Rows are points. Any point is a mix of the corners, with weights that add up to 1. It lies inside the corners' shape when no weight is negative. Say inside or outside, and name the corners with a negative weight.

Corners:
(1): [-15.4 -20.1]
(2): [-19.3  -4.4]
(3): [39.1  5.4]
Points:
[24.4 -0.5] -> inside
[25.9  7.4] -> outside (1)
[18.6 -7.1] -> outside (2)
[29.3  6.9] -> outside (1)
[ -1.7 -13.1] -> inside
[26.6  0.8] -> inside
[3.2 1.0] -> outside (1)

Corners:
(1): [ -0.8  26.0   9.6 -30.3 -23.0 -21.9  -6.9 -21.8]
(2): [ 11.4  20.4  42.7 -24.4  23.0  -7.0  -2.9 -20.8]
(3): [-27.7  19.7  12.6  35.9 -17.2  35.1  -5.7 -11.8]
(4): [ 12.7  36.6  -9.9  -0.4   0.5 -19.6  -7.6 -25.9]
(5): [ -2.0 -23.8 -11.9  15.9 -35.5  37.1   0.5   1.7]
(6): [  0.2  24.3   1.2 -18.7   0.5 -18.2 -30.4  58.6]
(7): [-14.8 -12.7 -12.8  25.6 -13.5  -1.1 -13.9 -15.9]
(8): [ -3.1   3.4   3.2  -1.3  21.5  -5.1  68.5 -23.8]
(9): [ -7.0   2.7 -14.7 -28.8 -12.7  19.8 -18.1 -16.3]
Points:
[ -5.2  17.5   6.4  -2.8  -0.7  -1.6   0.5 -11.9] -> outside (5)
[ -4.9  11.9  13.7   2.4  -0.7   4.6  -5.5 -13.8] -> inside
[  2.3   4.6  -5.1 -12.5 -10.4  -2.2  -3.2 -11.5] -> outside (3)
[  5.8  11.1   2.6 -19.6  -1.6  -6.3   7.0   3.8] -> outside (3, 7)
[ 19.3  13.3   2.6 -32.2 -16.9  -3.7 -24.5  10.7] -> outside (3, 7, 8)
[-2.7  2.5  0.7 -1.1 -4.8  5.2  6.2 -3.0] -> inside
[  3.6   1.2   0.0 -43.7 -15.9   6.0  -4.3  -0.1] -> outside (3, 4, 7)
[  6.0  11.5   5.6 -16.8  -2.7 -11.6 -17.8  -5.1] -> outside (3, 8)

Corners:
(1): [-12.2 -48.4 -54.4 -29.0  -2.5  -7.9 -25.1 -10.1   1.2  23.5 -45.5  23.0]
(2): [16.0  0.7 -3.1 11.9 28.0 20.0 -4.1 18.5 -3.5 -6.0 31.6 -8.7]
(3): [ -8.3 -25.6 -15.8   8.3  23.1  15.0  -4.1 -29.5 -15.2  24.4  24.9  25.3]
(4): [-28.6  21.1  -4.2  -6.8   6.5  -4.4 -14.8  16.9  21.6  -0.5 -26.5  -4.0]
(5): [-32.2  -0.7  19.0   6.4 -25.3  -6.6  45.0  -0.1  25.0  -7.5 -18.4 -28.8]
(6): [-19.7   9.8 -26.1  10.5  -6.3   0.0  13.2   5.7  24.9   7.1   2.2  23.7]
(7): [ 37.8 -26.0 -43.4 -30.9  27.4  11.8   1.7 -25.4  -8.2  22.6   4.2  -7.5]
(8): [-29.7   5.3   7.0  -3.5 -19.3   1.1  12.7   4.6  27.0  28.4  13.4  18.2]
(9): [ -4.4  19.5   2.0 -28.0  -4.8  11.6  19.8  12.9  -2.5 -12.1   0.2 -26.2]
(10): [-40.5 -26.1  26.0  10.7 -31.7 -27.8  19.1 -29.9  29.3   1.4  41.7  16.7]
(11): [ 28.1  16.8  22.5  20.1   9.6 -11.3 -13.4  -7.2 -12.8 -30.5 -47.2 -31.1]
(12): [  3.5   0.1  27.5 -30.5 -33.2  16.9  26.9 -23.6  30.1 -22.2 -38.0 -13.7]
(13): [ 31.6   6.8 -10.8  18.1  -2.9  13.7  -9.0  -3.4  -4.1 -19.1  11.3 -37.2]
Points:
[-2.5 -2.0  1.5 -1.6  1.3  8.8  6.7 -2.4  9.1 -1.5  2.0 -3.8] -> inside
[  1.4  14.5   6.0 -17.3 -20.5  11.5   5.4   5.5  23.0 -13.6 -34.8 -10.5] -> outside (3, 5, 7, 10)
[ -3.3  -2.2   0.6 -19.6  -7.6   8.1   1.5   0.8  17.0   4.2   3.8  -2.3] -> outside (3, 5, 6, 11)
[-7.4  3.7 -9.5 -1.5 -1.4  4.7  7.2  2.5 12.2  2.8  2.1  1.6] -> inside
[-34.3  -9.6  -2.1   6.2 -22.5   0.7   9.7 -14.1  24.1   9.9  -0.7  11.3] -> outside (2, 7, 9, 11)
[-11.0   0.6   4.0   8.8   0.0  -2.4  10.3  -3.9   8.5  -0.3  15.0  -5.2] -> outside (1, 12)
[  0.8 -14.8 -13.2 -10.9   2.0   3.0  11.2 -13.4   6.5   8.6  -1.7   1.6] -> outside (4, 13)
[-9.5 -6.6 -3.3 -5.4 -7.0  5.8 11.6 -6.9 13.3  3.2  4.4 -1.7] -> outside (11)
[-2.3  3.8  2.0 -8.3 -3.4  8.9 10.2  1.1  9.6 -3.8 -0.3 -7.4] -> inside

Corners:
(1): [  0.0  10.2  30.8  11.9  -0.6  10.2   0.1  -2.8  16.0 -50.9 -12.7  22.9
 -19.7 -26.1   3.9 -22.9  30.5   0.8 -54.6 -14.8]
(2): [  2.9   0.0 -20.9   8.0  60.1  -5.4   4.9   6.1  -8.0  10.9 -11.7 -18.2
 -12.7   6.6  12.8  -7.1 -11.7  11.2  15.7   7.5]
(3): [  3.9  -5.8  -4.2  -6.1 -13.3   6.0 -31.1  -3.1 -21.6  14.2  -5.7  28.6
  -8.1   1.7   3.7 -16.5   5.8   0.1  -0.2   6.5]
(4): [-12.9 -19.2  -8.6  20.6   9.2 -16.8 -40.3  -7.9 -23.5  -4.3   3.5  11.2
  -6.2  20.5  21.9  -2.2   4.6 -12.5  23.6  23.3]
(5): [  0.9 -61.9 -23.2  -1.3  -8.4  11.1   7.1  17.3 -26.5   4.1  10.3  -7.7
  -8.9 -42.3 -11.4  -1.2 -32.6  39.0  -4.2   1.2]
(6): [  5.6  11.1  52.8  -0.9 -13.7   6.3  -5.6 -21.6 -13.8 -22.8  10.6  21.0
  42.3 -11.3  -0.7  12.4  14.3   8.0 -36.7   6.9]
(7): [ 14.2  24.1   1.0   8.1  -7.6   6.4  -7.8  12.9   4.9 -15.9 -16.4  25.5
  -1.2   3.7   2.4 -19.8   8.5  -5.9  23.5   6.5]
(8): [  2.4  24.2  22.3  17.8  -7.0  -0.8 -22.8 -11.7  13.6   5.2  -7.5  15.3
 -17.9   9.2   5.9 -19.6  20.1  -8.2   9.2   8.5]
(9): [ -2.6   4.2   3.5  12.8 -11.0 -15.6 -23.2   9.9  -7.6  21.4  -8.9  24.3
 -11.4  24.5 -21.9  46.1 -10.9   4.1   8.5 -24.6]
(10): [ 12.5  -0.3 -13.4   0.2  12.0 -16.1   3.6  24.8   1.1   9.7  -9.4   5.2
 -10.8  -2.9  -0.3 -15.0 -20.7  26.8  12.4 -17.4]
(11): [-10.3  14.3   1.8  11.4  11.2  14.8 -14.5   3.4 -20.5   0.6  36.5  -9.4
   0.7 -14.6  14.2   8.5   1.9   2.2  -2.6   2.5]
(12): [ 19.8 -32.7 -21.0   1.9  -7.7 -10.3  -7.9  -1.7 -23.1  28.2  15.4 -44.5
  -8.3 -27.3   6.1  -8.7 -29.6  -9.5  13.1  17.0]
(13): [  0.3 -46.2 -11.3 -36.5 -13.3  26.7  10.4  10.7 -21.9  -7.9   2.5 -82.7
   5.3 -45.3  17.4 -15.4 -25.3  16.0  -6.0  31.2]
(14): [  9.4  18.9  26.8  13.1  -0.1   5.1 -29.2  -8.6 -11.7  -1.6  15.4  36.5
   2.0  11.4 -38.8  31.7  21.5  33.3 -21.2 -78.1]
(15): [  7.4   2.8  -5.2  -5.5  13.8   6.1 -24.1 -16.9  -5.8 -24.2  -2.3  25.7
  33.2  -7.2   8.8  31.9   4.3  40.3 -13.9   4.3]
(16): [-13.4  12.6   0.1  17.8  -0.8 -26.9  -5.4   2.7  23.8  10.0 -31.8  41.2
 -26.9  16.0  14.7 -15.8  51.9 -22.6  12.1   6.2]
(17): [ -4.2   4.3   3.9  14.7  -8.0  19.5  -9.4   0.4  -3.1 -10.5 -11.4 -15.5
   4.7  12.3  12.7  -9.6  24.4   0.7 -41.9   3.6]
(18): [ 20.4 -16.6 -15.6  -8.7   9.7  -1.6   7.9   9.4  37.9   2.7 -10.2   5.6
 -13.9   1.3  18.3 -22.2  -8.4  -7.2  17.3   2.0]
(19): [ 14.9   2.1   2.7  -3.8   1.0 -15.4 -11.5   8.4  -4.4  -1.4  26.0  26.5
  16.2  12.8 -19.6  13.7  -7.4  25.6   5.7   4.0]
(20): [-44.0  41.2 -14.0 -20.1  -1.5   1.6  28.0  18.5  -2.2 -22.4 -11.8  17.9
  29.2  -5.0 -43.4 -15.1  -6.2  29.3  21.5  -8.7]
(21): [  3.3   6.1  -9.5 -15.1  -9.4   2.4  21.1 -11.0  -5.1 -10.2 -15.3  12.6
   6.5  10.3   0.3  12.2 -17.0  19.7   8.0  12.0]
Points:
[  2.1   2.3 -15.3   5.6   9.2  -2.5  -3.2   1.7   0.3  -1.0  -4.3   8.7
  -2.4   9.8   5.5  -3.1  -1.3  10.5  12.1   3.9] -> outside (1, 3, 6, 9, 13)
[ 5.3 -0.6  0.6 -0.2 -2.2  0.1 -4.4  5.1 -1.4  3.8 -1.7  6.6 -6.5 -3.3
 -2.3 -8.7 -0.4  6.2  1.0 -3.7] -> outside (4, 15)
[ -7.1   8.2  13.3  15.0  -3.8  -7.4 -28.4  -6.3  -7.5  -1.7  15.8  35.6
   3.4   2.2  -5.3  11.1  17.3   1.2  -1.9  -9.3] -> outside (2, 7, 10, 13, 17, 21)
[ -6.9   7.7   2.9   1.1   0.6   0.7  -4.8   2.7 -13.7  -3.4   2.3   7.8
   6.1   2.5  -3.2  -4.4   2.9  12.9   4.0   2.2] -> outside (1, 9, 12, 15, 18)
